Each row is a point. The points of each table are mixes of a few directions, plus a little noise. Count the directions of each table, and those that both share. Where both have some left over, give the other angles between the two spaces (their principal angles), to ten degrees, smallest first.
In the rows, zero is written as 128.

First, 5 rows:
[[ 60 154]
 [ 62 153]
 [152 119]
 [187 106]
 [179 109]]
Second:
[[ 84 145]
 [169 112]
 [ 71 150]
 [ 95 141]
 [231  89]
 [ 83 145]
 [163 115]]
Directions: first 1, second 1, shared 1

First:
[[134 122 123 117 135 134]
 [134 122 123 118 135 133]
 [160  96 103  71 169 157]
 [140 117 119 107 143 139]
 [135 121 123 116 137 134]
 [130 126 126 124 131 129]
 [ 61 195 181 249  41  66]
 [131 125 125 122 133 131]]
Second:
[[144 111 102  90 155 146]
 [ 91 156  58 127 129 117]
 [166  99 201 130 126 139]
 [130 123  93 101 148 138]
 [153 109 168 124 130 137]
 [ 84 171 145 196  79  91]]
Directions: first 1, second 2, shared 1

First, 8 rows:
[[120 108 128 139 170 113 179  94 128  81 114]
 [157 186 103 149 118 177  92 138  98 139 100]
 [154 104 144 172  94 134  77 200  72 185 119]
 [ 58  91 190  77 153  48 205  73 189  95 115]
 [124 183 124 100  96 145  82 133 148 165 124]
 [ 90 116 130  62 135 100 174  78 204  94 176]
 [148 105  93 160 159 108  83 143 113 156 139]
 [173 132 112 164  98 200 134 165  73 109 136]]
Second (11 x 11):
[[ 86 149 174 155 120 143 152 103 104 117  95]
 [188 101 110  39  98 104 134 185 182 132 149]
 [134 127 145  99 108 124 145 142 141 124 120]
 [170 113 171   7  58 106 179 192 188 119 112]
 [169 111 138  44  89 109 150 176 174 126 130]
 [ 84 144  89 249 196 150  79  64  67 136 141]
 [143 119  90 143 151 125 100 127 128 137 152]
 [168 108  90  96 131 114 110 155 154 137 157]
 [101 140 130 175 147 140 120  99 101 127 122]
 [ 45 166 163 241 160 161 128  53  57 119  93]
 [121 130 108 161 150 133 109 112 114 132 138]]
Directions: first 5, second 2, shared 1; angles 50

First (11 x 18):
[[116  94 146  75  16 158 118 145 133 136 182 114  61 145  82 142 130 185]
 [131 147 118 149 167 110 131 124 127 126 105 132 147 123 146 126 120 105]
 [127 137 123 134 133 119 128 129 128 128 121 128 127 128 132 130 121 122]
 [128 171 105 163 177  84 132 126 128 126  86 132 142 125 154 131 100  90]
 [113 126 128  95  36 124 120 147 133 137 156 115  58 146  95 149 104 163]
 [146 138 123 174 249 125 139 105 121 117  86 145 215 105 173 104 152  79]
 [120 122 131 107  76 131 123 138 131 133 147 121  91 138 108 138 119 150]
 [124 140 122 129 116 115 127 133 129 130 124 125 112 132 126 135 114 127]
 [124 128 128 120 104 126 126 133 129 130 135 125 110 133 120 133 121 137]
 [146 114 136 154 220 149 136 106 122 118 110 142 207 107 158 102 167 101]
 [133  91 148 108 114 167 127 124 127 127 155 129 138 125 115 119 159 150]]
Second:
[[158  94  55  97 103 123  34 115 164 194 138 166 109 144 143 132 129  90]
 [105 154 184 152 147 132 200 138 100  78 121  99 143 116 117 125 128 157]
 [133 123 117 123 124 127 113 126 133 138 130 134 125 130 130 129 128 122]
 [124 133 138 132 131 129 141 130 123 119 127 123 131 126 126 127 128 133]
 [163  88  42  91  99 122  18 113 170 204 139 172 106 146 145 133 129  83]
 [109 149 174 147 143 131 186 136 106  87 122 104 140 118 119 125 128 152]
 [118 139 152 138 136 130 159 132 116 107 125 116 134 123 123 127 128 140]
 [114 144 163 143 140 130 172 134 111  97 123 110 137 121 121 126 128 146]]
Directions: first 2, second 1, shared 0; angles 80

First, 9 rows:
[[177 153 128 129 124 138 128 148 118 130 138 156 127 123 108 135 128 119
  138 138 143 126 140 124 117 139 148 131 136 120 110 114]
 [132 140 124 137 120 133 119 118 163  99 172 185 151 148 169 112 134 115
  146 156 129 116 104 131 147 132 146 147 122 110 109 159]
 [189 162 158 133 131 130 118 166 118 129 137 165 104 112  86 143 126 127
  111 134 143 143 137 124 103 136 162 123 135 133 105 105]
 [ 67  92  74 122 118 134 146  78 138 127 123  92 172 154 186 109 132 120
  170 129 115  97 122 130 164 127  88 141 123 111 150 156]
 [ 64  76  89 108 132 124 159  98  84 172  56   7 130 118 117 135 123 140
  136  85 116 120 158 124 132 119  63 109 133 141 178 105]
 [ 85 110 172 131 142 104 111 129 140 123 113 106  94 117 123 130 126 152
   76 109 110 157 107 135 121 108 124 114 116 156 144 133]
 [181 152 133 126 128 137 132 156 103 144 122 137 116 113  86 143 125 123
  130 128 145 131 152 121 107 139 144 123 139 128 114  99]
 [ 63  89  93 122 125 126 141  87 133 130 112  81 153 144 169 114 130 130
  147 119 112 111 123 131 154 121  88 131 123 123 155 148]
 [196 178 183 145 131 126  96 170 154  98 177 224 103 121 108 134 130 126
   99 155 140 150 108 130 108 133 190 133 126 131  87 130]]
Second:
[[118 125  97 124 101 115 129 109 163 117 148 121 144 152 134 129 136 109
  136 145 142 111 140 131 159 144 110 148 115 122 121 144]
 [160 123 131 125 136 153 126 142 108 154 110  82 120 116  78 137 129 136
  118 116 123 129 151 140 120 129 111 119 142 130 123  84]
 [157 132  82 121 102 142 135 118 143 135 143 107 154 148 108 133 137 104
  153 145 146  99 161 134 154 152 104 148 129 111 111 115]
 [110 126 139 136 172 158 150 128  59 133 104 179 147 105 204 101 111 148
  179 112  98 130  84 108  90 100 165 105 153 110 154 146]
 [133 144 186 146 184 153 129 153  69 119 120 219 122  94 190 104 110 159
  147 116  95 154  65 112  72  92 197  99 151 121 139 145]
 [ 31  94 156 136 120  82  97  90 212  82 157 125 118 156 178 112 137 138
   74 135 106 145  80 147 167 110 110 139  90 150 140 187]
 [ 59 105 153 131 151 109 131 114 114 119 106 134 118 117 181 114 119 150
  119 107 103 147  89 119 115 100 135 110 123 141 161 160]
 [166 136 107 120 109 131 130 137 131 144 126  95 125 131  75 146 133 114
  125 132 149 118 168 132 136 148 110 135 130 128 114  98]
 [155 155 115 115  97  88 139 147 125 136 118 126 102 121  78 159 126 108
  114 129 172 133 171 107 119 153 134 131 117 144 122 117]
 [165 159 132 121 108  98 131 155 125 132 126 145 101 118  82 154 126 114
  111 131 164 138 159 111 113 147 147 128 121 142 116 117]
 [154 108 110 132 127 178 111 115 157 137 150  75 156 150  99 119 143 127
  131 140 110 104 140 167 163 133  86 144 138 109 106  95]]
Directions: first 3, second 5, shared 3

First (8 x 32):
[[136 111 121 120 137 127 123 126 125 130 118 126 128 122 130 123 119 122
  115 138 122 124 125 132 126 125 134 124 126 129 120 120]
 [140 100 115 118 143 125 118 128 121 130 112 124 130 120 129 123 113 120
  104 142 119 120 123 135 122 120 138 125 124 131 116 115]
 [168  24  83  98 179 110  90 134 103 131  64 106 140 100 132 117  72  99
   40 181  98  98 104 157  98  93 168 125 109 145  89  85]
 [111 179 150 139 105 139 149 121 141 128 160 141 120 141 127 130 155 140
  172 103 141 143 140 112 148 148 107 126 139 117 146 147]
 [ 99 207 162 149  91 142 158 121 148 127 177 146 118 149 126 135 170 150
  196  89 149 151 147 106 154 156  97 128 143 114 157 160]
 [118 107 120 161 117  98 103 169 111 103 102  96 153 134 121 162 118 134
   90 133 144 120 110 146  70  90 144 170 106 158 135 136]
 [ 79 249 180 169  67 144 170 128 155 120 199 149 118 162 122 147 192 164
  226  67 166 162 152  97 154 163  83 138 147 113 175 180]
 [174  49  93  71 185 139 115  97 120 154  91 135 117  96 138  87  85  95
   80 173  86 108 123 139 152 130 151  88 131 116  85  80]]
Second:
[[142 111 106 146 145 148  86 145 129 116 118 123 150 143 106 140  90 142
  120 112 129 120 143 134  75 121 126 148 124 152 126 122]
 [132 141 114 163 106 193  96 158 128  98 144 136 142 168  94 141 115 142
  132 107 145 123 137 129  77 148 113 171 140 158 156 124]
 [140 156 110 162 120 218  87 145 143 105 159 151 143 176  84 133 101 154
  162  84 141 127 163 119  77 166  98 160 149 154 154 125]
 [112 113 159  76 139  23 195  89 119 168 105 113  98  66 187 110 172  96
  112 175 109 136  95 128 220  98 155  70 111  80  95 135]
 [143 134 123 110 168 128 117  97 150 153 135 141 130 120 127 115 101 143
  164 102 113 133 164 115 138 138 115  93 132 112 105 129]
 [149  78 117  78 218  28 118  80 140 181  83 108 136  68 159 115  81 131
  123 132  90 126 151 128 149  83 149  57 100  98  56 127]
 [103  98 138 142  75  85 155 173  86  98  97  94 123 119 147 150 173  94
   51 188 145 118  58 154 124  90 163 172 109 146 148 126]
 [146 150 118 126 160 170 103 104 156 141 151 152 135 142 108 116  94 153
  179  83 120 133 177 111 119 157 101 108 143 123 120 128]
 [106 141 151 125  85 114 173 135 113 122 133 126 107 122 148 127 180 106
  113 159 137 132  91 131 168 128 137 135 130 118 147 132]
 [109 159 143 153  64 174 151 156 116  98 154 137 115 157 120 134 173 118
  125 138 152 131 102 129 133 151 121 167 144 139 173 130]]
Directions: first 2, second 3, shared 1; angles 50

First:
[[117 108  99 134 168 128 112 123 114 131 153 171 116 109 125 100 138 129
  137 154 184  99 116 141 142 174 124 145  87 159  89 121]
 [ 73  84  63 163 206 198 136 166 114 149 117 130 124  99  83  65 170 204
  144  86 218  62 132 137  96 184 135 127  86 179 107 148]
 [152 151 233  87  21  51 141  96 159 129 140 118 148 152 158 185  86  68
   59 138  68 196 163 125 148  75 142 135 191  93 160 134]
 [163 142  61 144 192 150  96 114 108 101 144 171 103 104 135  97 134 133
  214 177 149 104  55 131 149 169 114 122  65 120  93  96]
 [151 147 155 136  80 161 103  91 161 120 128 109 124 167 163 173 109 152
  118 127 101 153 130 104 120 105 106 108 164 143 196 107]
 [ 91 104  61 138 188 141 121 162  84 140 114 120 116 155 125 138 159 101
  126 132 116  90 165 124 117 125  86 152 117 171  95 124]
 [118 115  40 152 225 163 125 158  92 121 125 153 112  87  96  65 159 155
  201 136 177  75  81 141 127 178 130 128  59 131  72 126]
 [148 146 241  94  18  67 142  92 171 131 143 121 150 140 151 171  87  98
   57 125  96 192 156 127 143  90 155 127 189 100 170 139]
 [137 155 198 104  53  95 178 149 148 129  89  61 157 140 117 158 109 109
   97  77  42 181 155 120 111  52 160 108 196  56 170 159]]
Second (8 x 32):
[[ 91 161 132 131 146  99 222 215 145 163  32   7 215 103 101  50 154 169
   59 128  85 165 160 196 110  80 160  91 167  67 167 179]
 [148 127  87 135 130 180  95 131 109 118 129 146  85 146 149 157 121 128
  178 114  69 104 105 114 144 120  88 110 109 141 144  89]
 [138 106  79 132 148 174  75 115  94 112 153 174  78 152 153 173 130 109
  175 122 106  86 117 100 141 141  82 143  94 170 119  92]
 [108 127 175 113 131  58 160 119 140 131 131 120 181 106 113 105 136 110
   71 155 189 158 156 143 118 139 173 161 138 109 105 176]
 [136  96  66 112 183 150  58 120  58  98 159 192  87 149 173 196 141  64
  170 144  92  83 131  98 159 146  74 182  65 168  92 103]
 [109 106  72 169 138 213 104 130 130 146 131 131  77 160 118 132 137 175
  158  94 141  76 130 108 104 140  83 102 132 195 139  88]
 [160 153 246 136  20  93 157  52 223 136 175 145 126 105  87  99  79 171
  117 116 223 181  91 114 105 144 200  89 188  97 139 129]
 [133 146 166  97 128  63 158 139 125 118 114 112 179 103 132 113 130  98
   95 154 117 167 136 152 141 115 164 147 128  74 120 165]]
Directions: first 5, second 4, shared 1; angles 30, 30, 40

First (8 x 32):
[[110  67 108 116 146 155 121 155 117 136 100 118 154 105 127 117 108 109
  123 127 115 142 134 148 151 150  74 148  95 117 116 115]
 [114 139 114  98 145 157 134 168 150 156 144 165 150 148  98 134 173 128
   85 138 146 108 142 148 156 127 130 121 122 107 164 166]
 [ 78  82 151 126 100 160  92 123  98  89 110  94 119  99 158 148 151 134
  155 136 119 140 170  97  84 117 108 163 162 151 122 144]
 [128 173 150 146 149 157 168 169  87 143 138 198 131 146 116  38 103 130
  166 135  76 116 136 137 178 188 161 108 128  94 134 135]
 [118 136 136 121 127 133 147 158 125 124 155 184 121 152 134  84 129 153
  184 122  92 125 132 107 173 129 179 116 149  96 113 130]
 [141  87 111 154 114 128 104 124 133 106  77  81 124 117 100 184 144 108
   97 142 143 165 132 135 104 128  73 122  95 140  94 108]
 [155 200 158 146 114  86 133  61 120 124 152 103 100 124 157 129 108 135
  129 120 146 104 110 113  73 114 168 125 163 168 154 130]
 [181 141  95 115 127  49 124  67 193 145 148  82 125 131 135 190 108 126
   84 104 186 124  69 137 106  71 131 120 110 153 127  96]]
Second (10 x 32):
[[114  74 110 115 141 143 124 174 150 141 101 141 135 141 109 132 154 146
  120 134  92 164 139 118 164 117 110 133  96  96  83 149]
 [145 152 118 120 139 116 143 114 126 141 154 136 143 122 133 110  91 108
  128 115 154  99 104 156 141 144 132 122 127 131 161 100]
 [116  75 108 113 144 142 127 174 151 144 104 143 138 140 109 129 149 143
  119 132  95 160 135 123 169 119 109 132  94  95  86 145]
 [147 163 123 124 135 113 143 105 121 137 158 132 140 120 137 111  88 106
  129 115 160  93 104 156 131 145 135 122 135 138 168  97]
 [125 105 116 119 138 133 130 149 139 139 120 137 136 133 119 125 132 132
  124 128 116 139 127 130 151 126 119 129 110 111 113 132]
 [108  56 107 113 143 149 121 188 156 143  90 144 135 145 104 135 166 153
  118 137  79 177 145 112 173 112 104 135  87  87  66 159]
 [135 206 177 164  87 112 116  53  86  85 150  91  94 110 159 143 122 118
  145 132 168  93 136 113  38 130 161 126 194 189 177 122]
 [119 123 139 136 118 133 118 128 125 116 116 120 116 129 128 140 148 138
  130 136 118 141 142 111 112 119 130 131 135 133 115 143]
 [116  77 110 115 141 142 125 171 149 141 103 141 136 140 110 131 151 144
  120 133  95 161 137 120 164 118 110 132  97  97  86 147]
 [156 249 173 161  93  95 132  24  76  93 184  94 106 100 170 125  78  93
  148 118 205  53 110 142  37 149 170 119 205 203 224  88]]
Directions: first 6, second 2, shared 1; angles 30

First:
[[129  98 102 130 127 120 122 136 114 151 136 125 107 127 121 139 160 120
  114 143 168 117 177 114 123 157 130 115 131 148 167 116]
 [128 124 123 130 128 126 127 128 126 132 130 128 124 129 126 129 134 126
  126 130 134 126 135 126 126 134 129 126 128 131 133 126]
 [163  76 138  65  96  86  79 126 132 101  97 143 141 142 143  93 159 142
  136 104 160  87  75 116  92  94 137  98 156 127 143 129]
 [124  98 104 146 133 126 147 148 121 162 140  96 116 119 123 152 148 119
  111 152 167 125 203 115 160 145 111 128 120 155 173 111]
 [100 139  96 188 155 155 175 145 115 178 163  97 103 112 111 173 132 109
  107 168 145 153 235 123 173 174 111 146 102 153 159 112]
 [128 166 166 126 130 141 140 119 150  97 115 125 160 127 139 114  82 141
  151 108  73 145  64 147 141  82 121 148 123 102  75 144]
 [113 186 166 156 144 158 173 126 153 112 128 101 164 117 137 130  62 138
  150 120  61 164  94 152 176  80 104 167 106 106  70 140]
 [141 118 107  82 111 109  45  93 102  99 127 223  87 154 113  97 176 122
  120 106 141  99  63 120   7 191 194  81 165 113 124 142]
 [121 131 112 138 135 134 124 126 117 138 140 142 109 129 118 136 139 121
  118 136 135 130 148 126 113 160 139 124 127 132 137 127]
 [159  96 148  74 100  94  89 123 139  95  96 141 149 140 144  93 140 143
  142 101 138  97  61 125 100  86 134 107 152 118 124 133]
 [106 173 146 175 151 162 186 139 144 139 141  84 147 111 129 151  78 128
  137 141  86 165 153 143 194 104  96 168  98 125 100 129]]
Second, 10 rows:
[[ 97 119  99 141 159 138 127 157  93 155 146 100 104 114 121 148 123 102
   87 159 158 143 190 131 152 155  86 116 133 137 143 121]
 [155 148 110 146 128 160  92 113 118 112 119 168  70 137 117 129 154 113
  166 110 105  95 145 100  71 191 205 131 145 130 144 133]
 [120 172 131 186 121 146 200  97 159 156 160 151 138 132 109 157 132 145
  147 139  98 160 146 129 139 155 167 170  79 141 121 124]
 [109 132 125 138 124 130 106 138 122 132 135 107 178 137 133 123 115 110
  133 158 103 171 103 164 139  98  90  94 110 132 142 101]
 [171 145 158 121  82 130  98  96 166  84 101 162 172 153 138  94 135 145
  206  98  63 120  34 134  86  87 186 122 118 120 125 120]
 [157  87 132  62 123 111  33 150 105  81  82 124 117 133 150  86 129 114
  135 102 142  83  80 121  91  99 117  82 184 111 135 133]
 [104 112 128  79 141  88 138 120 111 131 142 157 111 124 123 123 128 144
   61 121 180 123 103 131 108 142 104 125 147 110  85 159]
 [118 131 118 147 144 134 167 131 125 151 143 119 100 115 119 152 129 130
  108 134 150 126 180 114 151 155 126 152 123 135 129 134]
 [145 122 149 144 107 134 130 145 156 122 108  70 190 130 149 122 111 126
  176 137  93 144 118 142 179  54  97 125 105 139 155  99]
 [109 111 127 115 150 106 191 134 123 155 145 119  96 106 121 150 124 148
   66 126 191 116 176 111 163 142 101 164 135 128 101 154]]
Directions: first 3, second 5, shared 2; angles 50

First, 8 rows:
[[122 125 120 130 142 120 143 140 114 132 110 129 125 121 135 129 131 134
  133 137 114 136 133 140 108 118 123 126 131 139 120 138]
 [ 90 107  82 138 213  84 217 200  47 151  22 131 111  90 168 133 148 162
  155 181  47 174 160 198   7  71  98 119 145 191  82 187]
 [125 126 124 129 135 124 135 134 121 130 119 128 127 125 131 128 130 131
  130 132 121 132 131 134 118 123 126 127 129 133 124 133]
 [146 138 149 123  89 148  87  95 165 117 177 127 136 146 110 126 119 112
  116 104 166 107 113  96 184 154 142 132 120  99 149 101]
 [115 121 112 131 157 113 158 153 101 136  92 129 122 115 141 130 135 139
  137 146 101 143 139 152  87 109 118 125 134 149 112 148]
 [118 123 116 131 150 117 151 146 107 134 101 129 124 118 138 129 133 137
  135 142 107 140 136 146  97 113 120 126 132 144 116 143]
 [149 140 154 122  81 152  79  88 173 115 187 126 137 149 106 125 117 109
  113  99 173 102 110  89 195 160 145 133 119  93 154  95]
 [160 145 166 119  58 164  55  68 195 109 215 126 142 160  95 124 111 100
  106  84 195  90 101  70 228 176 153 136 114  76 167  79]]
Second (8 x 32):
[[110 107 134 110 180 148 105 144 107 140  89 149 165 201  89  76 101  95
   98 162 108 189 146 132 169 231 181  71 168 196 125  95]
 [157 173 100 191 131 117 119 118 162  85 136  58  96  28 147 196 153 175
  162 119 172 107 133  80  98  63  48 154 106  82 145 130]
 [166  95 161 146 104 137 122 144 114 126  87 143 166 112 126 119 123 146
  152 130 143  95 119 137 141 119 114 141 104 112 144 173]
 [133 132  90 103 174 105 120 107 132 157 141 139 123 158 111 137 118  99
  102 156  87 161 134 140 137 171 159  87 134 129 152  96]
 [115 150 130 147 124 118 116 122 140 106 133 104 126 101 130 128 123 140
  135 103 152 126 134 120 115  95 127 153 131 139  88 118]
 [ 90 110 136  92 136 179 151 153  99 140 121 151 111 204 125  94 139 102
  103 157 109 171 133 115 154 209 140  85 169 168 155 113]
 [115 119 172 125  97 123 153 153 145 133 184 159 149 117 141 120 132 121
  125 112 113  73 108 154  92  99 115 143  98 114  97 149]
 [136 141 101 111  76  96 137  82 124 137 133 122  88 103 156 152 134 145
  146  87 141 104 118 145 117  36 139 188 114  84 118 149]]
Directions: first 1, second 6, shared 0; angles 90
